Each row of a before or after table is a point. One or more steps were done to the points. Then noise was added and the rows were shuffled. The steps act on columns, c1 being the first. What was done? A step turns or swaps two columns, mirrors them in a line or flattens them onto one, adds a multiple of one to another, or multiplies or shifts one. Angles are multiples of 10 degrees, from the lower column toward the higher: turns from -170 to 170, lines from 10 to 170 but not 90. Use the fewest steps. Two steps may share a column if one is a turn and the other turns, adds or multiplies; they go together, in the order done. Otherwise the lowest column goes first.
In the rows, zero is written as 128.

Before (8 x 2)
[[138  88]
 [167 101]
 [124 148]
 [136 131]
 [148 133]
 [122 128]
 [150 121]
 [119 113]]
After (8 x 2)
[[180  46]
 [140   7]
 [117  84]
 [118 128]
 [154 109]
 [140 135]
 [123 187]
 [152 144]]
Steps: multiply c1 by 1.3; multiply c2 by 3

Before (14 x 6)
[[108 137 122 142 121 134]
 [118 144  94 136 125 134]
 [123 113 136 132 123 136]
 [110 139 131 139 131 131]
 [109 149 129 134 148 131]
 [124 116 133 139 134 124]
 [106 114 133 146 173 115]
 [107 119 135 140 119 121]
 [152 117 134 140 136 135]
 [104 118 136 155 130 135]
 [106 178 132 138 127 134]
 [102 132 130 134 144 135]
 [101 119 136 148 120 131]
 [111 121 135 145 120 125]]
After (14 x 6)
[[151 115 128  65   9 115]
 [146 123 124 121 157 125]
 [155 119 124 116 157 131]
 [151 177 129 120 134 133]
 [146 151 129 103  75 130]
 [105 116 118 109 110 135]
 [147 138 128 115 123 132]
 [135 114 120 130 143 137]
 [154 132 130 105  86 136]
 [151 119 126 126 157 120]
 [148 136 137 123 151 135]
 [132 146 164 124 140 133]
 [153 117 123 102 131 135]
 [133 117 124 111 115 124]]
Steps: turn c1 and c3 by -170 degrees; multiply c5 by 3; turn c4 and c5 by 160 degrees

Before (10 x 11)
[[116 147 118 131  89 106 168 106 192 118 202]
 [118 161 105  75 138 157 148 139  98 120  96]
 [109 123 100 133 115 106 115 127 173 115 191]
 [127  92 141 123 143  84 141 136 134 111 153]
 [142 118  92 117 137  92 160 190 126 186 141]
 [104  89 134 143  99 127 151 135 152 110 189]
 [145 111 115  99  99 136 126 120 160 164 139]
 [107  95 124 140 105  98 160 162 137 116 108]
 [144 177 134 108 144 125 109 173 126 116 157]
 [151 108  99 142 146 133 206 127 145  70  99]]
After (10 x 11)
[[103 102 140 138 105  99  94 159 139 144 107]
 [108 131 126 131 144 106 121 125 173  20 191]
 [106  90 146 145 116 122  97 133 153  19 188]
 [144 166 111 112 135 126 149 175 125  75 157]
 [148 115 130 101 139 134 100 120 161 150 141]
 [117 144 116 131 104 109  75 106 190   8 205]
 [116 165 115  73 104 158 132 141  96 172  98]
 [141 130 125 120  95  93 126 192 125 166 139]
 [149 119 129 139  49 134 120 129 143 112 101]
 [126  91 143 118 111  84 140 136 135  71 156]]
Steps: flatten c2 and c3 onto the line at 160 degrees; turn c5 and c7 by 110 degrees; add -1.5 times c11 to c10

Before (9 x 18)
[[139 121 145 133 112 129 162 103  98 134 122 105 122 128 111 139 110 118]
 [109 139 127 132 113 120 102 119 186 146 202 133 129  99 124 128 159 105]
 [153 158 115 140 108 132  98 124 146 116 117 127 137 102 139 141 158 101]
 [114 109 108 151 110 128  93 107 118 127 171 123 124 154 116 141 145 158]
 [108  66 121 133 111 116 129  87 151 157 123 116 147 164 127 134 125 102]
 [143 127 139  72 152 133 119 108  90 159 122 122 168 160 121   7 152 103]
 [150 135 137 139 114 107  98 125 102 160 120 110 125 124 149 141 142 114]
 [109 120  89 124 108 126 167 105  99 134 122 121 121 106 119 132 154 102]
 [130 126 129 153 212 137 101 118  87 143 118 112 123 108 124  99 119 131]]
After (9 x 18)
[[111  58 124 104 120 121 117  97 126 161 124 109 148 163 126 135 126 103]
 [140 114 144 153 130  99 146 105 143 133 123 100 122 125 117 139 107 115]
 [143 121 140 184 153 140 131 110  86 161 121 135 168 159 121   5 154  99]
 [107 117  85 155 117  94 144 106 136 130 120 108 119 106 120 132 152  99]
 [125 124 131 157 202 157 119 119 165 143 119 170 122 109 125  98 121 127]
 [114 106 111 130 120 156 109 113 155 125 170 114 119 152 116 138 144 181]
 [111 135 131  67 114 145 106 119 114 144 203 118 129  96 121 127 160 139]
 [150 157 118 111 108 155 114 117 127 117 116 114 135 104 141 143 161  93]
 [146 133 135 147 127 143  94 125 144 162 124 107 127 123 148 140 138 110]]
Steps: turn c2 and c8 by -10 degrees; turn c4 and c9 by 110 degrees; turn c5 and c12 by 40 degrees; turn c6 and c7 by 60 degrees; add 0.5 times c11 to c18

Before (14 x 32)
[[156 177  73 175 137  91 143  48 112 126 145 113  95 108  95  81 163 111
  200 135 100  94  84  73 100 140 131 150 167 186 119  59]
 [105 206  48  77 142 118 187 139 101  79  96  29 104  92 102 142 138 104
  115  90 104 133 143 124  94  93 140 116 131  94 125 118]
 [117  93 146  32 184 164  79 146 168 122  79 128 170 169 151 102 125 198
  113 140 112 126 145 149 121 162 142 144 170 143 112 146]
 [146 141  60 152 143  99 113  81 106 115 140  86  95 108  83 135 140  72
  193 134 110 175  92 108  93 109 175 130  76 165 150  64]
 [ 91 106 117 136  98 165 110  74 172 122  98 129 131 134 165 185 178 107
  152  80 164 170 184 144 190  98 127 118 151  93 152 134]
 [123 168  97 161 153 130 105  65  83 140 157 122 119  84  99 119 121 157
  129 144  87 131 109  55 135 134 144 170 112 161 111  79]
 [109 109 102 119 212  75 109  96 103 216 124 153 156 169 118 103 124 144
   95 166 130  40  85  33 115 153 154 159 172 164 131 134]
 [121 152  56 153 155 108 158  84  84 100 159  85 103  95  97  81 126 128
  179  85 109 157 127  81  66  66 167 177 142 148 170  84]
 [146 100 122 101 154 151 173 137 199 152  86 141 193 109 164 163 146 142
  125 105 150 148 147  89 151 137 152 135 146 131 116 149]
 [133 152  62 101 110 149 169  79  86 113 132 114  94  63 121 127 164 118
  171 105  87 144 134 111  78  85 171  66 115 134 158 142]
 [123  83 176 101 155 187 124 130 174  78 120  97 178 132 166 175 155 106
  176 101 114 125 176 103 153 108 139  88 133  74 130 162]
 [116  98 113 176 100 185 158  56 151 161 130  80  94 106 186 140 148 110
  188  80 180 122 103 136 173  70 134 132  83 108 113  82]
 [ 88  99 172 102 153 106 115 181 198 147  71 146 191 152 182  83 115 157
   95 136 108 134 150 119 170 133 117 101 149  94 120 180]
 [125 122 157 100 138 161 138 126 157 105  51 151 153 181 182 144 140 129
  118 103 101 121 114  92 164 113 155 150 129 126 140 176]]
After (14 x 32)
[[123 119 156 102 137 163 140 129 158 103  50 153 156 182 182 146 139 128
  118 100 101 119 112  93 166 115 157 152 128 134 140 177]
 [131 152  64 105 108 148 166 171  86 115 131 113  95  66 119 129 163 122
  173 102  87 141 131 112  78  82 169  68 102 146 158 141]
 [118  95 148  32 184 161  81 127 168 122  81 126 168 168 151 103 125 198
  114 136 112 127 142 147 122 166 148 143 169 152 110 148]
 [146 142  61 150 142  97 110 157 107 109 137  87  94 110  83 133 142  71
  195 132 114 176  92 112  92 109 177 129  65 176 151  64]
 [112 108 104 119 216  75 109 173 101 215 123 153 157 170 120 104 126 145
   95 164 130  41  87  33 114 153 155 157 156 175 133 133]
 [106 204  48  78 144 117 187 119 103  82  97  26 105  95 101 144 134 104
  113  92 103 132 144 123  92  94 140 115 137 105 126 118]
 [123  83 174  98 156 186 127 131 176  79 121  99 183 132 168 175 159 108
  171 102 115 127 177 102 154 108 138  88 135  87 128 163]
 [146  96 121 101 154 150 174 128 200 150  82 140 189 107 168 163 143 138
  127 107 150 150 146  87 151 139 152 134 145 141 114 149]
 [151 175  72 174 137  93 142 218 111 122 146 112  95 109  92  81 163 118
  198 136 103  96  85  75  97 138 129 150 136 196 118  61]
 [ 88  98 174 105 152 105 117  87 199 145  70 144 191 149 181  80 112 157
   99 138 104 132 150 120 171 133 118 102 163 105 122 180]
 [ 91 107 117 138  99 167 111 188 172 122 104 130 131 135 163 187 177 109
  157  77 164 171 182 144 191  98 126 118 131 103 151 132]
 [120 169  97 160 151 129 105 181  82 138 160 123 121  83 100 120 118 159
  129 146  89 131 110  54 136 136 140 169  93 172 110  80]
 [126 151  59 152 158 108 160 176  83 101 158  88 103  97  99  82 124 126
  180  88 110 156 127  78  66  66 173 174 126 159 174  85]
 [117 100 114 179 101 182 159 179 147 164 132  81  96 104 186 139 150 109
  190  81 181 124 102 133 171  72 134 133  59 120 114  84]]
Steps: mirror c8 and c29 in the line at 80 degrees; shift c30 by 10

Before (10 x 64)
[[130 144 113 165  85 113  82 155 124 148  73 176 144 138 156 152 154 162
  162 110 177  75 129 122 161 135 100 107 145 154 181 170 139 117 189 124
  112  84 170 154 115 107  87 175  79 111 127 120 114 193 163 143 158 191
  149  87 143 114 129 102  77 165 148 114]
 [128 161 143 144 102  93 148 165 147 162 146  94 122 105  74 228 147 150
  158 119 140 161  97 126 129  89 157 128 135  44 113 168 124 176 145 131
  169  82 169 137 178 203 146 179 178 122 137 110 175 143 139 171  40 186
  138 155 102  66 177 119  74 180 173 148]
 [189 204  66  66  57 137 154 142 136 168 104 128 120  71 135 181  86  65
  103  89 145 109  64  60 149 165 135 122 141 186  68 137 205 151  78 143
  118 124 155  70 152 146 125 143 141  73 106  98  36 131 119 192 133 112
  113 115 121  54 140  91 192 139 113 124]
 [128 134  98  92 160 110 153 110 101 159 175 205 129  81 167 108 133 143
   74 135  80 125 119 129 134 160 112 138  90 153 113  61  86  84 122 139
   64 127  86 111 152 100  89 100 137 125  61 109 118 197 166  87  81 108
  135 192 101  46  80 178  88  61 191 119]
 [134 138 130 137 125 128 175 169 149 213 150  62 155 141 131 147 162 136
   65 145  86 132 121 160 105 134 177 116 142  74 149  92 162 113 106 140
   99 136  96 118  87 119 144 137  57 136 114 148 127 135 116 144 149 157
   91 135 174  98 124 152  89 155 119 173]
 [143 166 157 168 138  83 136 148 154 188 138 165 124 135 115 126 105 103
  156  86 117  60 104  95  28  98 185  94 101 209  99 119 120  61  90 188
  160 134 194  90 114  92 174 139 149 116  90 172 102 162 141 141  96 125
  168 164 143 146 142 217 112 121 127 140]
 [101 134 153 160  93  67 125 127 160 136  86 125 160 110 166 139  52 146
  130 102  96 148 135  63 140 148 100 127 159 161 111  93 106 110 156 175
  136  97 163 205 165 124 176 141 146 150 154 125 149 126 141 160 151 126
  128  70 132 137 119 114 166 147  50 122]
 [136 134  67 167 141 137 128 166 148 178 135 173 129 149 174 105  86 160
   65  86  97 107 133 132 127 105 178 125 143 114 110 175 105 150 102 173
  106 127 164 144 105  78 151 186 119 106  96 141 139 158 140  66 149 172
   43 106 151  77 120 123  71  85  80  68]
 [137 100 110 111  36 167 163 173 159 126  91  98 157  85 138 129 119 117
  133 106 175  74 135 123  70  70 133  99 123  87 101 120 116 145  93 129
  154 111 122 154 125 146  98  64 147 127 163  93 129  80 104 119 173  92
  143 131 130 150 136  83 105 139  92 101]
 [161 159 129  87 121 160 172 189  85 145 159 128 137  95 143 170  98  66
  103  79 135 166  71 114  77 123 160  70  77 127 140 115 149 107 124 121
  160  65 128  97 144  79 131 127 110 101 114  81 113 188 162 170 164 124
  119 166  91  99  98 163  92  53  95 104]]
After (10 x 64)
[[129 144 114 160  85 113  80 155 115 145  73 177 144 139 154 152 153 162
  162 111 176  74 127 121 161 136 100 113 147 153 104 171 139 118 189 124
  112  85 170 155 116 109  89 173 117 110 129 121 114 195 162 176 156 189
  141  66 172 114 129 104  76 163 148 113]
 [128 162 141 137 102  94 149 165 127 162 146  94 123 104  75 228 146 150
  159 120 141 162  97 127 128  89 160 118 136  43  87 167 124 177 142 132
  169  81 168 135 177 202 144 180 149 121 137 110 176 142 137 104  39 187
  134 180 203  65 178 120  74 181 172 148]
 [130 136  98 103 160 110 152 111 137 158 175 205 129  82 166 108 135 143
   74 136  79 127 118 131 135 159 113 130  89 152 173  61  84  83 123 139
   63 126  81 110 151  98  89  98  94 126  60 108 116 196 165 121  82 109
  134 183  78  46  78 179  88  60 193 120]
 [143 168 156 154 140  83 138 147 118 188 140 166 123 135 115 127 103 103
  156  85 118  61 101  93  26  98 185  98 101 211 120 118 119  63  88 189
  160 134 195  90 116  90 174 139 120 116  91 173 101 164 140  98  98 124
  155 166 151 146 143 217 112 122 128 141]
 [161 159 128 107 119 159 171 189 136 145 160 127 137  94 142 170  97  66
  104  77 136 166  70 116  80 123 159  60  77 128  82 114 148 107 127 119
  161  66 128  98 145  78 130 127  89 101 116  81 115 189 160 134 163 124
  120 146 156 101  98 163  94  53  96 106]
 [187 206  67  71  56 139 156 142 148 167 102 127 119  70 134 182  85  66
  102  90 143 110  64  61 147 167 135 120 141 186  79 137 207 150  79 144
  120 124 155  71 153 146 125 141 147  72 104  99  34 131 121  59 133 114
  116 126 177  52 141  91 190 141 114 125]
 [101 134 153 146  91  67 126 127 123 137  86 126 159 110 166 141  51 145
  128 102  95 147 135  62 140 150 101 128 157 162 101  94 105 109 156 176
  137  96 163 207 165 124 176 141 180 150 154 125 149 125 140 104 152 128
  128  93 143 135 121 114 166 146  47 122]
 [137 102 109 102  38 165 164 174 137 127  91  97 156  82 138 129 119 117
  132 107 175  73 136 121  72  70 133 101 122  84 140 120 116 145  96 128
  154 112 123 155 124 147  97  64 141 127 164  94 128  79 102 103 173  91
  137 142 142 149 137  83 105 140  91 103]
 [134 138 129 129 126 128 176 169 128 212 148  62 156 142 130 146 163 136
   66 145  86 135 122 162 107 135 177 132 141  72 110  93 162 111 107 139
  102 136  97 118  87 121 146 137  66 135 114 151 127 135 116 145 149 157
  104  85 194  96 123 152  90 154 118 175]
 [137 134  66 154 142 136 129 164 117 177 137 174 128 148 172 105  85 161
   66  86  96 107 130 133 126 107 177 131 145 114 191 176 105 149 102 174
  107 127 163 145 104  79 153 184 135 106  95 143 139 159 138 121 149 173
   70 104 126  78 119 125  71  84  79  67]]
Steps: flatten c4 and c9 onto the line at 160 degrees; turn c28 and c57 by -20 degrees; add 1 times c16 to c57; turn c31 and c52 by 100 degrees; turn c45 and c56 by 40 degrees; multiply c55 by 0.7

Before (11 x 64)
[[120 139 117 144 163 112 141 141 141 120 164 172 150 138  84  87 178 132
  116 170 145 128 138 106 104  78 130 149 155 130 115 179 108 125 122 121
  130 138 139 112 141 139 113 118 141 141 162  91 171 125 148 128 123 142
  120 139 128 149  91 106 109 126 121 167]
 [114 169  82 124  91 157 223 111 210 156 181 119 103 199 125 109  82 170
   92 145 118 103 150 138  35  98 147 101 138 177 150  85 166 106 107 196
  160 178 136 129  88 164 108 143  48  88 120 125 144 122 157 132 119 201
  175 117 144 166 110 181 115 110 131  82]
 [125  87 107 152 187 129  97 147 103 114 141 153 107 135  88  92 206 142
  158 123 158 160 159 119 137  86 124 116 190 123 134 116 116 122 157 154
  115 134 118 125 122 159 121 143 107 129 142  96 170 128 155 121 155 172
  101 137  98 124 113 102  92 163  98 169]
 [ 43 123 172  60 139 178 117 100 107 209 148 111  89 141 167 127 108 129
  187  86 164 101 111 200 121  47 124  67  99  92 143 181 147 170 105 188
  125 137  84  67 135 148 153  85 142 179  90 189   7 134  67 165 150 195
   86 146 128 157 149 113 142 118 104 110]
 [ 85  94 152  87 137 165 109 102 108 170 155 111  90 118 186 136 133 116
  177 105 188  35 120 200 110  84 119  91  80  80 134 163  99 163 129 202
  136 142 118  65 155 112 107  66 144 138 107 193  14 148  93 145 179 167
  108 179  84 134 169  96 161 108  97 164]
 [157  99  81 153 141  97 134 180 106 103 141 181 137 149  85  92 199 136
  177 147 170 150 154 143 126 124 129 164 156 122 142 146 135 114 146 119
  103 145 128 124 132 174 100 111 128 162 161  85 144 118 132 134 133 135
  133 115 100 150 126 115  99 143 101 145]
 [132 141 143 152 122 100 123 124 110 126 115 160 115 156 112 117 178 115
  131 168 121 184 131 110 149 135 146 140 125 110 137 143 168 112 136 112
  105 127 101 127 137 176  72 127 127 126 166  99 179 112 123 109 138 132
  114 177  92 148 100  74  93 132 103 168]
 [116 126 125 157 129 117 110 141  94 114 132 164 152 189  90  93 194 147
  142 169 152 117 145 136 138 130 132 124 124 118 132 126 124  95 152 149
  119 160 150 104 133 156 116 120  87 140 177  98 118 114 137 133 131 164
  128 146 131 169 105  87  81  85 117 221]
 [119 140  88 108  80 122 182 112 193 167 174 123 118 171 126 130 139 154
   76 123 129 111 120 130  59  92 111 126 132 182 178  93 173 105  75 163
  172 156 112 126 103 159 159 123  59 122 116 131 169 118 136 166 172 188
  158 118 165 181 112 138 130 146 145 104]
 [ 99 188  55 120  80 136 192 108 221 151 131 136 119 167 122 135 140 107
   78 143 124 117 115 119  79 111 126 105 149 190 133  98 126 107 125 193
  154 174  83  94  82 166 119 140  76  92 120 132 153  99 157 149 115 152
  170  93 157 165 114 119 135 118 143  89]
 [151 114  74 143 175 127 102 154  86 134 126 162 139 149  74  76 162 144
  176 142 176 170 154 108 115  98 173 120 109 115 122 157 152 132 160 125
   94 155 134 143 134 161 121 123 103 136 139  85 181 105 156 121 174 139
   96 172 162 152 131 111 113 123 150 172]]
After (11 x 64)
[[120 123 119 156  48 116 106 139  93 114 137 199 153 186  90  93 158 147
  140 169 151 120 144 139 137 129 131 123 123 117 131 124 125  92 152 149
  121 159 150 104 132 161 122 121  90 139 175 101 119 113 136 136 133 164
  129 145 131 173 106 160  80  84 118 222]
 [124 141 142 152  62 100 121 122 106 126 118 191 115 154 110 118 145 115
  135 168 120 185 129 108 149 135 151 141 123 110 134 145 167 114 137 109
  107 125 101 126 136 173 146 125 128 125 163  98 176 113 121 109 140 149
  110 176  94 147 101 208  91 130 106 162]
 [ 30 124 110  59 157 178 115 101 106 210 141  92  89 140 165 127 130 132
  186  86 164 101 110 197 124  47 125  67 103  92 142 181 145 170 107 188
  124 135  82  69 134 157 111  86 141 177  91 189   6 131  69 164 150 196
   86 145 128 156 151 119 143 118 102 110]
 [148 139  91 107  97 123 181 114 196 169 178 117 120 172 127 133  88 151
   76 118 127 112 122 129  57  91 114 124 132 184 177  91 176 113  77 163
  170 158 112 123 103 161 129 124  60 122 118 130 167 115 134 166 174 168
  157 118 165 180 116 100 132 145 146 105]
 [139  87 110 153  52 127  97 146 103 111 141 176 107 134  88  95 220 141
  158 123 159 159 160 118 138  87 127 115 191 123 134 114 112 126 157 156
  114 136 115 125 120 165 130 144 107 132 143  94 171 128 155 121 158 186
   99 138  94 126 109 153  91 162  97 168]
 [145 170  85 125 169 154 225 110 206 155 185 110 103 197 123 109  73 168
   88 145 116 102 151 136  33 100 145 102 140 176 149  86 166 113 109 198
  158 181 135 129  91 133 195 144  46  87 120 125 145 120 158 136 115 194
  174 118 144 164 109 110 114 109 126  84]
 [178 100 111 155  46  96 131 179 105 106 146 232 138 148  87  89 169 136
  175 145 172 149 157 141 126 122 129 164 155 126 143 144 137 117 146 122
  101 148 128 122 132 165 157 113 127 161 162  86 143 116 133 134 134 153
  134 116 102 148 125 163  99 142 102 146]
 [180 115 101 148 104 126 103 153  87 132 129 196 138 150  74  75 188 147
  174 142 177 171 152 106 115  98 171 119 109 116 120 155 150 133 159 122
   95 158 135 144 134 159 138 122 102 134 139  85 178 103 156 122 173 123
   96 175 163 151 129 144 114 123 149 175]
 [153 189  55 122  99 138 191 107 222 154 134 144 113 165 122 135  90 110
   78 142 123 116 115 120  76 114 124 107 149 192 133  96 130 109 124 191
  156 174  84  94  82 159 145 139  80  91 118 132 151  99 157 152 114 135
  166  93 155 165 116 140 138 118 146  91]
 [ 77  94 118  86 125 169 109 102 110 171 147  94  93 118 185 135 136 116
  177 106 190  35 121 200 110  81 119  90  81  83 134 162 100 167 131 202
  137 142 119  62 156 120 109  68 147 139 111 192  11 151  93 145 177 187
  107 182  83 134 167 165 159 107  98 164]
 [129 137 115 143  78 111 142 140 139 118 166 213 147 136  85  89 184 132
  118 170 144 128 138 105 105  76 128 150 156 132 114 181 107 132 119 121
  131 138 139 110 146 138 128 121 143 141 164  92 173 124 147 130 121 143
  121 135 130 149  93 154 107 125 120 164]]
Steps: turn c1 and c3 by 40 degrees; multiply c17 by 1.3; turn c5 and c17 by 70 degrees; turn c11 and c34 by 10 degrees; multiply c12 by 2; turn c43 and c60 by -130 degrees; turn c42 and c43 by 30 degrees; add -0.5 times c57 to c54
